Every row gives one point. Any point is a mix of the corners, with weights that add up to 1. It lies inside the corners' shape when no weight is negative. Say inside or outside, and name the corners with a negative weight.

Corners:
(1): [ 33 -43]
(2): [59 27]
(3): [-57  55]
Points:
[-1  4] => inside
[-26  56] => outside (1)
[ 19 -24] => inside
[ 10 -35] => outside (2)

Corners:
(1): [-54  33  31  27]
(2): [ -22  -15    9 -117]
(3): [ -1 -11 -23 -34]
(4): [-47  76  24  18]
(5): [70  5 14 16]
Points:
[-13  -8  -2 -71] => inside
[-22  -2  26 -43] => outside (3, 4)
[ 1 51  1 34] => outside (1, 2)
[-70  44  25 -50] => outside (3, 5)
[ 12   4  22 -79] => outside (1, 3)
[-35  49  18   7] => inside
[-26  34   9 -16] => inside
[  5   0 -11 -34] => outside (1)

Corners:
(1): [ 50 -23 -15 -22  32   0   4  -4]
(2): [  2  22 -24   6 -24   4 -57  55]
(3): [-64 -27  -3  15  30  79  19 -14]
(4): [ 39 -30 -10  36  63 -69 -48 -12]
(5): [-37  18  46  56 -32  46  23 -27]
(6): [ 28 -33 -82 -50 -87  58  31  54]
(7): [  2 -17 -16  31  52 -32  38  -4]
(8): [ -4 -56  28  -6  54  -7  49 -15]
(9): [ -5  27  -7  16  10 -40 -55 -14]
Points:
[ 40 -52  -6  -1 121 -31   5 -15] => outside (5, 6, 9)
[ 21 -27 -33 -14  10   3   7  15] => outside (5)
[-12 -10 -23   9  -6  15  -1  14] => outside (1)
[  8 -27 -45 -21   9   6  26  23] => outside (4, 5)
[ 13  19 -36  27 -13 -46 -28  16] => outside (1, 3, 8)
[ -6 -19 -18   0 -12  32  42  -3] => outside (2, 4)
[ 25 -16 -14  -3  12  -9   2   4] => outside (3)

Corners:
(1): [ 67 -47 -37  -5 118  -6  -3  17  10]
(2): [  4 -31  -6  23  62   5  27 -48 -73]
(3): [ 19  43   7  15  64  15  15  23 -15]
(4): [-31   8  16 -23 -57   2 -42 -16 -33]
(5): [ 12  30  47  71 -34 -19  42 -60  24]
(6): [ 25  52 -50  35  13  23   7 -37   3]
(7): [ 34  -7 -16 -62  22 -18  30  21  13]
(8): [ 89 -53 -11 -25  14  47  35  19  41]
(9): [-75 -87 -18  70 108 -54  86  31 -30]
(10): [ 45 -23  11   7  55  57  27 -66  58]
Points:
[102 -11 -13 -36  17  31  30 -37  51] => outside (3, 4, 9)
[ 15  18   0  32  39 -14  42 -28   6] => outside (4, 8)
[ 39  16 -15   6  21  21   7 -21   6] => outside (9)
[22  8  2  6 36 18 14 -3  0] => inside
[ 21 -27  -1  10  60  -3  27   2  -7] => outside (6)
[ 12 -13   1  31  42  13  24 -13   1] => outside (7)

Corners:
(1): [ 82   6  76  16  71 -21 -16 -57  52  20 -27 -84]
(2): [  4 -49 -19 -55 -51 -13 -60  20 -91  -6 -25  25]
(3): [-76  31 -19 -56 -22 102 -47  30  19  58  -4  30]
(4): [-10 -97  21  30 -29  34 -66  66 -36  16  44  29]
(5): [-71  76  87  -3  62 -18  -8 -57 -47  47 -53 -37]
(6): [ 18 -88 -85 -69  33  67  34  44  -5 -18   5  45]
(7): [ 10 -42   9  10  54 -61  63  15  30 -50 -61 -32]
(8): [ -7 -75 -58  76 -30  67 -24  65 -14  -8  22 -47]
(9): [  27 -104  -86   45   49  -36   38   29   82  -19  -12    7]
(10): [-70  63 -45 -72 -29   8   2  16  42  56  41  17]
(11): [ 19  74  57  31  11  16  20 -41 -19  15 -12  -4]
(12): [ 40  28 -42   8  35 -23 -20  32   1   1  -9  15]
(13): [-90  35  33 -54  63   4  11 -46  65 -11  18 -54]
Points:
[  5 -39 -28 -13  16  14   5  26  10  -9  -2   5] => outside (5)
[-42 -17   3 -49   7  48 -34   7 -10  27   7  -7] => outside (7, 9, 11, 12)
[ -9  10  22 -38  21  51 -38  -3 -13  29  -1   9] => outside (7, 8, 9, 10)
[-15  15  -1 -22  11  13 -10   7   8  19  -2  -8] => outside (9)
[-18 -22   7 -16   7  36  -7  13 -16  10   1   1] => outside (9, 12)
[ -1  -3   9  14  25   9  -6   5  11  13  -3 -15] => outside (2)
[ 15 -32   8   2  33   8   0  -3  18   1 -19 -23] => outside (10, 12)
[-14   6 -10 -23  25   7  12  -1  17   5 -14  -9] => outside (4)
[-13 -14  -8  17  -4  49  -1  25   1  19   8 -23] => outside (2, 9, 12, 13)
